Each row is a point. To make a cloud, some directions were put in groups of two or more. Within a group, all points are equally far from the middle, so they leave a hole (a ring in 2 directions, a hollow ball in 3). The other directions are filled evenly. Then the cloud was stretched, turned, moved and blurred a little. Count the holes, and give their numbers of directions, smallest first.

Cloud (19 x 3):
+0.38	+0.10	-0.10
-0.23	-0.31	-0.21
+0.20	-0.02	-0.46
-0.06	-0.32	+0.13
+0.39	+0.07	-0.05
+0.32	+0.09	+0.18
+0.10	+0.42	+0.02
+0.05	+0.39	+0.14
-0.16	+0.44	+0.02
+0.33	-0.24	-0.14
+0.19	+0.38	-0.16
-0.17	+0.24	-0.48
-0.10	-0.38	-0.12
-0.30	+0.37	-0.17
-0.06	-0.29	-0.40
-0.43	+0.06	-0.22
-0.05	+0.24	+0.29
+0.15	-0.10	-0.48
-0.25	+0.23	-0.45
Holes: 1 (3)

Cloud (31 x 4):
-0.09	+0.42	-0.05	-0.32
+0.06	+0.03	+0.38	+0.21
+0.31	-0.47	-0.01	-0.06
-0.12	+0.40	+0.02	-0.32
-0.17	-0.48	+0.16	-0.08
-0.12	-0.15	+0.17	+0.39
+0.20	+0.08	+0.35	+0.14
+0.08	-0.34	-0.31	+0.27
+0.02	+0.45	-0.17	+0.15
-0.22	+0.25	-0.10	+0.36
-0.42	+0.11	-0.29	+0.18
+0.07	+0.14	-0.35	-0.39
-0.38	+0.39	-0.10	+0.00
-0.44	-0.21	-0.09	-0.27
-0.11	+0.49	-0.17	+0.03
-0.05	+0.00	+0.23	+0.39
-0.20	-0.32	-0.16	-0.37
+0.46	-0.20	+0.11	-0.06
-0.19	+0.50	-0.13	+0.00
+0.03	-0.10	-0.23	-0.48
-0.45	-0.14	-0.26	-0.22
-0.13	+0.01	+0.07	+0.43
+0.01	-0.46	-0.08	+0.27
+0.12	+0.42	-0.20	+0.14
-0.42	+0.01	+0.27	-0.19
+0.32	-0.11	+0.21	-0.27
-0.52	+0.15	-0.13	-0.07
-0.44	+0.26	-0.18	+0.12
-0.47	-0.03	+0.18	-0.21
+0.07	+0.12	-0.37	-0.40
+0.29	-0.33	+0.07	-0.32
Holes: 2 (2, 2)

Cloud (51 x 6):
+0.05	+0.35	+0.55	+0.04	-0.05	+0.14
-0.17	-0.27	+0.11	+0.12	+0.04	-0.10
+0.31	+0.16	-0.18	+0.37	-0.09	-0.46
+0.11	+0.08	-0.08	-0.46	+0.22	+0.11
+0.22	-0.07	-0.09	-0.08	+0.43	+0.00
-0.30	+0.39	-0.11	+0.08	+0.36	-0.07
+0.54	-0.08	+0.05	-0.03	+0.08	-0.15
+0.56	+0.01	-0.22	+0.29	-0.01	+0.07
+0.19	-0.75	-0.08	+0.07	+0.14	-0.02
-0.52	-0.03	-0.07	+0.12	+0.25	+0.16
-0.35	-0.44	-0.18	-0.38	-0.08	-0.06
-0.04	-0.10	+0.04	+0.31	+0.22	-0.27
-0.21	-0.53	-0.31	-0.41	+0.25	-0.33
+0.22	+0.34	+0.00	-0.07	-0.07	-0.41
-0.64	-0.01	-0.49	-0.10	-0.16	-0.22
+0.36	+0.00	-0.19	-0.13	-0.26	-0.33
-0.11	+0.16	-0.23	+0.14	-0.14	-0.29
-0.14	-0.22	+0.50	-0.52	-0.19	-0.23
+0.22	-0.29	+0.24	+0.13	-0.19	-0.38
+0.34	-0.39	+0.07	+0.24	-0.02	-0.21
+0.10	-0.28	+0.21	-0.77	-0.07	-0.07
+0.09	-0.28	-0.36	+0.37	+0.18	-0.27
+0.04	-0.40	+0.19	-0.08	+0.30	-0.17
+0.19	+0.08	-0.29	-0.15	-0.14	+0.17
+0.51	+0.24	+0.25	-0.04	-0.16	-0.42
-0.68	-0.13	-0.10	+0.15	+0.38	+0.11
+0.27	-0.30	+0.35	-0.12	+0.03	-0.14
+0.27	+0.21	+0.14	-0.28	+0.07	-0.57
-0.26	-0.02	-0.10	+0.37	+0.35	+0.15
+0.28	+0.51	+0.57	+0.18	-0.10	-0.04
+0.19	-0.33	-0.18	+0.17	+0.15	-0.20
-0.04	+0.10	+0.00	-0.15	+0.24	+0.14
-0.25	-0.01	-0.66	-0.29	-0.14	-0.01
+0.31	+0.20	-0.27	+0.15	+0.07	-0.25
-0.36	-0.33	+0.18	+0.25	+0.06	+0.22
+0.14	-0.29	-0.52	+0.21	-0.18	-0.45
+0.37	+0.12	-0.02	+0.30	-0.16	-0.15
-0.15	-0.34	-0.02	+0.25	-0.44	+0.09
-0.41	+0.24	-0.05	-0.12	-0.07	-0.45
-0.25	-0.12	+0.06	-0.14	+0.13	-0.05
+0.36	+0.22	-0.25	-0.54	-0.24	-0.31
-0.22	-0.48	-0.11	-0.29	-0.04	-0.11
-0.02	-0.29	+0.03	+0.12	-0.24	-0.17
-0.04	+0.24	+0.38	+0.32	-0.10	+0.13
+0.25	-0.36	-0.12	-0.18	-0.15	+0.19
-0.10	-0.48	+0.25	-0.03	-0.33	-0.07
-0.16	+0.42	-0.07	+0.12	+0.22	-0.06
+0.39	-0.25	+0.02	-0.49	-0.24	-0.05
-0.20	-0.16	-0.45	-0.11	+0.50	-0.15
+0.15	+0.18	-0.27	+0.62	+0.05	-0.10
+0.04	+0.16	-0.04	-0.20	+0.09	-0.27
Holes: 0

Cloud (47 x 6):
+0.16	-0.27	-0.20	-0.22	+0.25	-0.23
-0.14	-0.15	-0.13	-0.30	-0.35	-0.26
+0.07	-0.08	+0.33	-0.28	+0.17	+0.26
-0.23	-0.27	-0.08	-0.01	-0.41	-0.06
-0.25	-0.28	-0.17	+0.33	-0.26	-0.18
-0.11	+0.04	-0.31	+0.13	-0.22	-0.62
-0.38	-0.36	+0.00	+0.03	+0.47	+0.03
-0.53	+0.04	-0.43	+0.12	-0.03	+0.18
+0.26	+0.24	+0.11	-0.14	+0.27	-0.25
-0.55	-0.21	+0.11	+0.32	+0.03	+0.23
+0.07	-0.11	-0.51	+0.06	+0.06	+0.04
-0.03	+0.07	+0.01	+0.60	+0.17	-0.35
-0.04	-0.13	-0.11	-0.08	+0.40	-0.46
+0.08	+0.28	+0.03	+0.04	+0.46	+0.00
+0.03	+0.49	+0.05	+0.10	-0.18	-0.29
-0.03	-0.05	+0.19	-0.40	+0.16	+0.30
+0.00	+0.08	-0.09	+0.09	+0.32	-0.67
-0.26	+0.43	+0.22	-0.01	+0.05	-0.33
-0.54	+0.16	-0.09	+0.11	-0.02	-0.53
+0.18	-0.16	+0.32	+0.00	-0.11	+0.37
-0.60	-0.04	+0.02	+0.18	+0.24	-0.15
-0.06	-0.32	+0.20	+0.53	+0.14	-0.44
-0.24	-0.13	+0.37	-0.17	+0.19	+0.11
+0.21	+0.26	-0.08	+0.03	+0.21	-0.51
-0.07	+0.08	+0.34	+0.27	+0.41	+0.21
-0.29	-0.26	+0.33	-0.17	+0.07	-0.35
-0.02	+0.06	+0.66	+0.27	-0.01	-0.32
+0.21	-0.08	+0.55	+0.06	-0.38	-0.20
-0.17	+0.06	+0.42	-0.12	+0.25	-0.02
-0.07	-0.34	-0.15	+0.52	+0.01	+0.01
-0.45	-0.04	-0.38	+0.19	-0.15	+0.03
-0.15	+0.02	-0.47	+0.18	+0.03	-0.22
-0.06	+0.25	+0.12	+0.36	+0.42	+0.10
+0.12	-0.08	-0.25	-0.18	+0.06	-0.52
+0.06	-0.45	-0.23	+0.18	-0.07	+0.09
-0.07	-0.19	+0.23	-0.37	-0.28	-0.14
+0.18	-0.07	+0.35	+0.22	+0.45	-0.07
-0.09	-0.25	-0.23	-0.13	-0.31	-0.26
+0.00	-0.26	-0.26	+0.01	-0.28	-0.29
+0.15	+0.17	+0.05	+0.11	+0.32	-0.66
-0.59	-0.07	+0.12	+0.13	+0.28	+0.05
-0.23	-0.25	-0.06	+0.06	+0.52	-0.24
+0.25	+0.11	-0.15	+0.06	-0.10	+0.40
-0.58	-0.13	+0.12	+0.29	+0.14	+0.28
-0.05	-0.41	-0.15	+0.51	+0.13	+0.21
+0.01	+0.22	-0.28	+0.30	+0.39	+0.00
+0.32	+0.33	+0.09	-0.13	+0.04	-0.51
Holes: 2 (2, 3)

Cloud (71 x 8):
+0.43	+0.23	+0.50	-0.24	-0.14	-0.18	-0.24	-0.10
-0.13	+0.02	-0.26	+0.14	+0.09	-0.22	+0.16	-0.25
+0.44	+0.34	+0.01	+0.22	-0.43	-0.53	-0.13	+0.39
-0.22	-0.31	-0.28	-0.22	-0.10	-0.25	-0.02	-0.02
+0.26	-0.36	-0.05	-0.31	+0.42	-0.02	+0.10	+0.01
+0.25	+0.44	-0.77	+0.01	-0.01	-0.11	-0.29	+0.09
-0.12	-0.16	-0.36	-0.33	-0.13	-0.41	-0.06	-0.46
+0.20	+0.23	-0.35	-0.21	-0.13	+0.48	-0.23	+0.22
-0.34	+0.22	-0.33	-0.41	-0.30	-0.05	-0.17	-0.12
+0.16	+0.00	+0.48	-0.45	-0.09	+0.08	-0.07	+0.08
+0.03	+0.26	-0.21	-0.17	-0.06	+0.01	+0.11	-0.33
+0.17	+0.30	-0.41	-0.39	+0.14	-0.53	+0.04	-0.25
+0.03	-0.02	+0.24	+0.06	+0.39	-0.02	+0.46	+0.30
-0.49	-0.23	-0.13	-0.56	+0.37	-0.28	+0.03	+0.19
-0.02	-0.31	+0.08	-0.05	+0.03	+0.07	-0.31	+0.46
-0.13	-0.14	-0.43	+0.16	-0.09	-0.10	+0.42	+0.20
-0.36	-0.18	+0.12	-0.28	-0.51	-0.48	+0.07	-0.41
-0.25	-0.01	-0.18	-0.13	-0.03	-0.03	-0.59	+0.05
-0.07	+0.37	-0.57	+0.31	-0.21	-0.12	-0.02	-0.07
-0.03	-0.12	-0.07	-0.12	-0.14	+0.00	+0.39	-0.29
+0.53	-0.04	+0.02	+0.25	-0.15	+0.14	-0.07	-0.20
-0.02	-0.06	+0.13	-0.62	-0.16	-0.26	-0.02	-0.52
-0.34	+0.09	-0.41	-0.07	+0.16	+0.18	-0.30	+0.10
-0.18	-0.01	-0.23	-0.03	-0.34	+0.04	+0.06	-0.45
+0.27	+0.25	+0.00	-0.35	-0.12	-0.45	+0.17	+0.02
+0.43	+0.19	+0.12	-0.25	+0.11	-0.40	+0.32	-0.04
+0.33	+0.05	-0.21	-0.66	-0.19	-0.10	-0.19	-0.47
+0.15	-0.52	+0.08	-0.23	-0.06	-0.43	+0.28	+0.05
+0.13	-0.10	-0.43	-0.28	+0.05	+0.33	+0.29	-0.06
+0.36	+0.05	+0.15	-0.04	+0.26	+0.24	+0.11	+0.09
+0.29	-0.07	+0.35	-0.18	+0.12	+0.35	+0.34	-0.64
+0.23	+0.30	-0.48	+0.08	-0.14	+0.03	+0.06	+0.03
-0.45	-0.26	-0.52	+0.34	+0.43	-0.09	+0.13	+0.23
-0.35	+0.18	-0.04	-0.14	-0.32	-0.46	-0.15	-0.07
+0.44	+0.05	+0.03	+0.34	+0.06	+0.10	-0.10	-0.45
-0.21	-0.68	-0.17	+0.31	-0.02	-0.25	-0.22	+0.41
+0.35	+0.35	-0.76	-0.22	-0.02	-0.18	+0.08	-0.12
-0.17	-0.26	-0.54	-0.06	-0.24	+0.13	+0.17	+0.41
+0.01	-0.27	-0.24	-0.38	+0.53	-0.31	+0.10	+0.32
+0.26	-0.02	-0.33	-0.51	-0.05	+0.24	+0.02	-0.04
-0.22	+0.13	-0.08	-0.02	+0.12	-0.14	+0.26	-0.03
-0.36	-0.16	-0.18	-0.05	-0.04	+0.20	-0.40	+0.21
-0.04	-0.52	-0.23	-0.02	+0.03	-0.22	+0.25	-0.04
-0.33	-0.14	+0.15	+0.16	+0.25	-0.35	+0.42	+0.24
+0.14	+0.33	-0.40	+0.44	-0.04	-0.25	+0.31	-0.30
+0.14	+0.37	-0.26	+0.14	-0.01	-0.19	+0.25	+0.18
+0.01	+0.00	-0.03	+0.09	-0.11	-0.41	-0.21	+0.01
+0.18	+0.03	-0.12	-0.03	-0.01	-0.11	-0.10	+0.55
-0.08	+0.15	+0.01	-0.55	-0.12	-0.44	+0.01	-0.20
+0.35	-0.05	-0.11	+0.28	+0.26	-0.14	+0.13	-0.02
+0.05	+0.37	-0.11	+0.25	-0.09	-0.18	-0.07	-0.14
+0.04	-0.27	+0.06	+0.30	-0.58	+0.09	+0.30	-0.11
-0.14	+0.11	-0.37	-0.07	-0.13	-0.20	-0.25	+0.04
+0.21	+0.25	-0.13	-0.37	-0.02	-0.41	+0.24	+0.10
+0.40	-0.07	-0.17	+0.25	-0.38	-0.23	+0.04	-0.24
-0.45	-0.13	-0.36	-0.40	+0.28	-0.43	+0.27	-0.10
-0.14	+0.02	+0.21	-0.32	+0.38	+0.42	-0.04	+0.03
-0.25	-0.11	-0.21	-0.15	+0.20	+0.28	+0.10	-0.05
-0.14	-0.14	+0.08	+0.03	+0.29	-0.34	+0.04	+0.03
-0.37	+0.20	+0.14	+0.00	+0.18	-0.69	+0.31	-0.02
-0.04	+0.20	-0.38	-0.30	-0.07	-0.05	+0.58	+0.20
-0.16	-0.56	+0.00	-0.17	+0.36	+0.13	+0.11	+0.08
+0.35	+0.30	-0.28	-0.05	+0.29	+0.27	+0.22	+0.38
-0.19	-0.15	-0.24	+0.22	+0.31	-0.06	+0.41	+0.09
+0.00	-0.24	-0.06	+0.20	+0.45	+0.27	-0.06	+0.51
+0.50	-0.30	-0.10	+0.18	+0.36	+0.43	-0.28	-0.02
-0.03	-0.27	+0.03	+0.14	+0.40	+0.41	-0.32	+0.26
+0.11	+0.01	+0.08	+0.36	-0.12	-0.02	-0.36	-0.28
+0.19	-0.11	+0.05	-0.01	+0.33	+0.17	+0.22	+0.09
+0.31	-0.05	-0.46	-0.49	+0.12	+0.01	+0.34	+0.13
+0.22	+0.02	+0.25	-0.47	+0.03	-0.01	-0.12	-0.31
Holes: 0
